Each row of a before or after table is a point. The points were changed in one or more steps. Then noise was added and the rows were shuffled. The steps act on columns, c1 being the first. Write out the steps. A step turns or swaps two columns, mirrors them in a line or flattens them onto one, adds a multiple of one to another, or multiplies or shifts one. Angles are multiples of 10 degrees, from the lower column toward the higher: turns from -170 to 170, lines from 10 to 170 but not 90. Use the fewest steps. Two steps may share a column if one is a turn and the other turns, adds or multiplies; they go together, in the order done. Otherwise the lowest column goes first.

Before:
[[-43  67 -23]
 [-62 -10 -20]
 [ 18   0  54]
 [-42  71 -34]
 [-18 -52  63]
 [-44 -35  26]
 [ 39  53  -2]
 [-43 -54 -12]]
After, 8 rows:
[[-41  -9  11]
 [-18 -40  69]
 [-46  28 -45]
 [-41  30 -56]
 [ 20 -25  42]
 [ 39  14 -24]
 [-43 -18  36]
 [-63   5 -10]]
Steps: flatten c2 and c3 onto the line at 120 degrees

Before (11 x 6):
[[ 14  -8  19 -33  -1  -1]
 [ -3  -5  18  21  -3 -27]
 [-17  -7  18 -17 -28   8]
 [-18   1  23 -25 -10  13]
 [ 56 -18 -23  26  -6  19]
 [ -6  16  -1  28 -35  -6]
 [ 24   2  10  -8 -13 -21]
 [ -1  44 -95  25 -14  17]
 [ 10  -8  24  28   7  17]
 [-26 -20 -41  21 -22  24]
 [-26 -20   7 -41  -1   8]]
After, 11 rows:
[[ 10  46 -54 -79   5 -48]
 [ 34 -22 -35 -31  -7  55]
 [-11  -8 -18  29   1  33]
 [ -9  -6  37   8  12   9]
 [ 35  -6  21  10   9  21]
 [ 23   2  29  12  -5  13]
 [ 28  18 -27   9  15 -29]
 [ 19 -21  40  -4 -19  37]
 [ -5   2  13   7  26 -22]
 [-35 -18 -32 -14  48  46]
 [  4  -3 -15  22   1 -17]]
Steps: turn c1 and c5 by 130 degrees; add -1.5 times c2 to c6; turn c3 and c4 by 70 degrees

Before (14 x 9):
[[ 33   0 -74 -31 -29  52  17   9   8]
 [-24 -12 -27 -39 -32 -11 -35 -37 -17]
 [-31  12  17 -32 -18  -2 -65 -54 -13]
 [  4  13  -3 -43   6 -45 -41 -34  27]
 [ -1 -38 -65  -6 -38  53 -15  57  34]
 [ -2 -31 -32 -31 -54  60  57  11  37]
 [ -1   6  21  37   7   3 -32  14 -37]
 [ -7  42   4  10  -7  50 -18   1 -41]
 [-11  -4 -46 -13 -21  77  28  23  61]
 [-14  44 -47 -19 -67  40  19  27  17]
 [ -6  15 -12  27  -5  -5 -47 -67 -16]
 [-53   8 -12 -14  42 -29 -35 -38 -36]
 [ -3  17 -23  41 -49  31  30  29 -20]
 [ 18  -6 -21 -32 -35  55  23  24   1]]
After:
[[ -6  10 -13 -55  96 -37 -33 -39  28]
 [-24  15 -12   4   3 -12 -44 -68   5]
 [ 23  12  22 -43  14 -12 -65 -52   1]
 [ -8  41   1  -3   0 -41 -16  -1 -48]
 [ 27 -32 -34 -11 -51  36  59  14 -61]
 [ 44  12  -3 -12   6  31 -42 -36  47]
 [  7  -4 -46 -13  -8  60  29  19 -75]
 [ 13  43 -46 -19 -55  15  17  29 -39]
 [-37   6  17  13   9 -34 -34  10  -3]
 [ 40  -2 -74  17 -61  10  17  13 -51]
 [ 27 -13 -32 -36 -10 -20 -34 -36  10]
 [  6 -38 -64  -2 -38  33 -16  57 -53]
 [-39  18 -23  13 -49 -20  26  30 -36]
 [ 39  -7 -23   5 -49   1  25  25 -57]]
Steps: add -1 times c1 to c5; turn c1 and c4 by 70 degrees; turn c6 and c9 by -90 degrees
